Each row is a point. The window is the flat piece filled in between its corners: a triangle in 3 columns, a solid with four corners in 4, and so on. A path goes straight from each point to the next, and from the last back to the first. List the points from which the path goes on through the window.

Window (3 x 3):
[[-0.98 -0.48  0.39]
 [-0.92  1.06  0.38]
 [ 3.65 -1.44 -0.86]]
Path:
(1): [ 4.00 -0.79  0.81]
(2): [-0.69  1.15  2.76]
(3): [-2.68  0.61 -0.15]
(4): [ 0.64 -3.10 -1.95]
(5): [1.24 0.39 1.26]
(6): [ 4.51 -1.09  0.89]
(7): [ 2.27 -1.41 -2.01]
(8): [-0.80  0.34 -0.85]
(9): [-0.01  0.86  0.87]
(10): [ 3.83 -2.00  1.18]
(11): [ 2.16  0.23 -2.65]
(12): [-0.92 -0.88 -1.43]
(13): [-0.54  3.12  2.74]
(14): [-2.45 -0.73  2.91]
(15): [-1.07  1.27 -0.89]
(16): [ 0.82 -0.85 -1.80]
Through the window after points: 6, 8, 12, 16

Window:
[[-4.52  1.14 -2.80  1.36]
 [ 0.20  1.43 -3.05 -0.45]
 [ 2.93 -0.50  0.80  0.55]
 [ 1.27 -0.41  2.70 -1.51]]
Path:
(1): [ 0.23 -0.25 -3.86  0.63]
(2): [ 1.56 -1.26  0.94 -1.44]
(3): [ 3.16  0.45  3.43 -1.16]
(4): [ 1.11  2.92 -1.60 -0.34]
(5): [-0.69 -0.28 -3.62 -0.46]
(6): [ 0.48 -1.37 -0.30 -0.94]
(7): [ 1.01  3.56  1.51 -0.07]
(8): [ 1.01  1.64 -2.28  1.07]
(9): [-0.78  0.21 -2.41 -2.87]
(10): [-0.59 -0.98 -3.27 -3.58]
(11): [ 0.37  2.37 -2.09  1.32]
(12): [-1.38  1.48 -0.61  0.44]
(13): [-2.47 -0.70 -0.14  0.34]
(14): [ 0.16 -1.93  1.33 -1.03]
(15): [2.21 1.26 2.49 0.22]
(16): [-0.93  2.77  1.20  0.55]
Through the window after points: 4, 6, 8, 10

Window:
[[-4.73 -0.83 -0.76 -2.46  0.38 -1.64]
 [ 1.50 -2.21  0.34  1.26  0.60 -0.61]
 [ 1.95  4.08 -0.75 -1.09 -0.40 -2.25]
 [ 1.69 -1.91  0.11 -1.22 -0.30  0.43]
 [-3.89  0.10  0.08 -1.19 -1.62 -0.87]
 [ 1.32 -2.12 -0.58  0.92  1.13  2.00]]
Path:
(1): [-3.05 -0.64 -3.15 -1.42  0.97 -1.50]
(2): [-1.06  0.10 -2.51  0.33  0.62 -1.84]
(3): [-1.94  1.56  3.43 -4.26 -2.69  1.18]
(4): [-3.44  0.41  3.03 -2.55  0.63 -1.50]
(5): [-1.10 -1.19 -1.26 -1.19 -0.33 -0.52]
(6): [ 0.18 -0.19 -1.27 -0.73 -0.94  0.18]
(7): [-1.35 -0.58  0.76 -1.70  0.96 -0.55]
(8): [-1.80  0.06  4.26 -0.20 -3.26  0.95]
Through the window after points: 4, 8

Window:
[[ 5.22 -3.66  1.65  0.12  2.81  0.76]
 [-0.08 -0.55 -1.27 -0.98  1.50 -0.65]
 [ 2.12 -2.70  0.19  2.20 -0.13  1.19]
 [ 2.54  2.66 -1.02  2.62 -3.22 -0.68]
 [ 2.26 -0.06  1.79  1.03 -1.31 -0.82]
 [ 1.17  1.41 -0.62 -2.44 -1.99  0.15]]
Path:
(1): [ 3.62 -2.66 -0.40  1.41 -1.41 -0.68]
(2): [ 2.43 -1.40 -1.98  2.84 -0.98 -3.82]
(3): [ 2.54  0.87  0.60  1.25 -2.03  1.03]
(4): [ 2.44 -1.27  0.44  1.02  0.64  1.49]
(5): [ 3.53 -2.00  1.74  2.02 -0.60 -2.42]
(6): [ 1.83 -1.68  0.25 -0.03 -0.92 -2.13]
(7): [ 0.58 -0.84 -0.96  0.41  1.50  1.25]
(8): [1.01 0.04 0.23 1.14 1.18 0.57]
Through the window after points: 6
